Each row of a before or after table is a point. One or more steps were done to the points. Then noise was added and the rows were shuffled. The steps act on how far a point lies along the listed directions, d1 being the first. Write out the steps. A step turns or swaps two directions, mirrors them in a line or flattens them onto one, adds a multiple of one to another, or multiplies one. Angles are multiples of 10 degrees, from the lower direction toward the higher: turns from -170 to 170, lines from 10 to 170 but not 90. Use the fewest steps. Two steps may share a direction if one is a turn and the other turns, adds or multiplies; they go together, in the order done. Otherwise the lowest direction goes first.
In the rows, zero is written as 128.

Directions:
(1): [179 121 103]
(2): [151 111 178]
(3): [141 183 140]
Before (13 x 3):
[[115 145 117]
 [102 143  28]
 [148 130 160]
 [ 95 104 164]
 [124 109 137]
 [138 148 162]
 [127 131 167]
 [105 173  70]
 [158 129 145]
 [111 168  30]
 [141 142 162]
 [123 158  93]
 [120 156 144]]
After, 13 rows:
[[124  26 102]
 [138  82 138]
 [141  22 123]
 [ 84 163 130]
 [126 129 162]
 [120 158 147]
 [155 153 133]
 [144 160 138]
 [130  56 146]
 [117 143 115]
 [122 106 141]
 [136 154 158]
 [138 154 152]]
Steps: mirror d2 and d3 in the line at 50 degrees

Directions:
(1): [132  70 132 173  76 144 110 119]
(2): [161 133  97  98  92 141 122 194]
(3): [172 125  98 170 141 102 185 129]
(4): [101 155  52 140 115 139 110  99]
(5): [ 91 110 120 153 169 180 147 168]
Before, 14 rows:
[[105 133 165 138 190 141 146 112]
 [ 66 117 176 128 193 122 120  55]
 [ 96  92 165 151 114 168 115 122]
 [116 196 146  60  74 112  67  74]
 [ 92 160  99 136 143 168 125 114]
 [118 139 159 111 159 130 127 110]
 [125 139 130 105 140 137 150 127]
 [101 167 113 140 167 149 140 131]
 [130 143 149 113 147 145 155 143]
 [133 208  56  71  71  62  88  37]
 [ 83 153 169  88 139 142  88 119]
 [101 135 142 118 171 131 134 129]
 [127  84 174 182 132 152 118 145]
 [100 144 145 121 145 151 136 129]]
After (14 x 8):
[[139 143  75 144 100 156 130 132]
 [ 98  94 142 224 109 153 136  46]
 [132 136 173  99 129 152  89 182]
 [146  99 132 150 132 152 150 144]
 [ 55 127  67 211 161 128 151   8]
 [155 149  88 151 109 136 145 154]
 [143 119 121 135 121 130 160 128]
 [107  65 103 160 150 187 152 195]
 [164 128 140 131 119 130 157 140]
 [136  74 135 182  91 150 125 133]
 [113 114 148 108  93 169  99 159]
 [155 111 120 141 135 161 152 187]
 [142 121 123 146 101 143 143 149]
 [145 105 109 140 122 137 145 162]]
Steps: mirror d1 and d3 in the line at 130 degrees; turn d2 and d5 by -100 degrees

Directions:
(1): [114 186 115 105 173  83 117 102  92 113  88  96]
(2): [109  95 140 150 143 175 162  84 103 162  66 123]
(3): [100  82 130 117 139 112  76  62 161  92 132 147]
(4): [132 168 173 168  93 130 120  72 119 145 173  93]
(5): [ 66 130 159  99 112 138  90 165 157 164 111  85]
Before, 9 rows:
[[ 64 149 198 149  86 153 133 154 103 215  92  66]
 [157  65 117 118 137 158 144 148 132 141 153 166]
 [159  99 104 131 105 101 139 130 161 127 142 127]
 [ 89 168 123 108 160 114 124 149 120 156  83  73]
 [196 134  92 121 113 141 132 204 132 109 181 174]
 [167  96 122  92 147  93 104 153 141 114 175 192]
 [162  98  91 121 123 136 137 178 162  96 150 173]
 [109 178 108 131 170 113 170 138  84 163  31  92]
 [ 55 113 181 113  95 173 115 212 138 202  63  77]]
After (9 x 12):
[[140 133 134  85 169 109 130 154  97 154 111 148]
 [160 117 113 124 121 178 144 191 124 145 126 151]
 [103 121 179 154  64 126  99 150 147 154 177 124]
 [144 132  99 116 141 141 164 190 128 130  98 136]
 [151 130 109 130 120 101 158 139 138 148 110  96]
 [102 115 154 112  80 131  88 224 162 145 147 121]
 [160 126 114 110 157 140 168 171  92 156 119 132]
 [ 97  93 126 120 125 120  81 124 181 117 147 132]
 [114  47 119 144 117 129 102  94 187 103 130 183]]
Steps: swap d1 and d3; flatten d2 and d5 onto the line at 120 degrees

Directions:
(1): [ 98 154 112 112 107 116 111  57 117 119 147 189 155 131 171 138 142 136
 199  86]
(2): [143 133 113  83 142 127 109 124 179 147 115 144 120  96 137 157 132 220
 138 198]
Before, 8 rows:
[[102 130 118 161 118 133 148 101  68 113 164 142 132 160 129 107 128  22
  156  36]
 [114 138 108 134 122 127 134  84 116 132 124 145 142 120 146 115 153 129
  150 116]
 [115 139 139 135 111 139 135 122 117 111 137 151 121 127 147 121 125 122
  135 111]
 [131 119 151 139 135 139 155 157 113 139 121  97 140 130 107 120 126 109
  108 132]
 [139 130 121 133 120 134 114 136 138 119 131 108 141 138 110 138 126 140
  139 125]
 [164  93 155 165 158 156 158 238 147 155 107  28  90 117  59 123 110 113
    7 214]
 [ 76 144 140 180 108 133 149  80  77 115 151 144 144 156 170  96 134  65
  161  39]
 [107 129 141 135 111 138 120 106 101 121 149 162 155 147 121 123 132 107
  155  92]]
After:
[[137 130 122 135 116 135 117 129 130 118 133 109 143 142 113 136 124 135
  143 116]
 [130 137 138 122 122 142 133 137 138 122 127 144 110 116 142 128 124 159
  121 147]
 [133 125 136 101 133 142 108 130 148 140 131 153 137 118 113 146 130 182
  138 171]
 [111 138 138 128 120 128 140 106 107 132 135 147 163 131 140 130 139 121
  163 105]
 [130 144  84  65 146 128 106  87 171 154 141 180 120  94 155 167 139 216
  184 181]
 [ 63 155 130 182  80 126 141  55  49 105 173 170 170 168 160 113 141  12
  179  12]
 [136 123 115 128 144 134 134 125 140 141 110 114 126 105 124 124 147 156
  110 167]
 [116 145 118  99 142 132 115  98 183 154 118 151 119  91 175 149 136 244
  155 190]]
Steps: turn d1 and d2 by 130 degrees
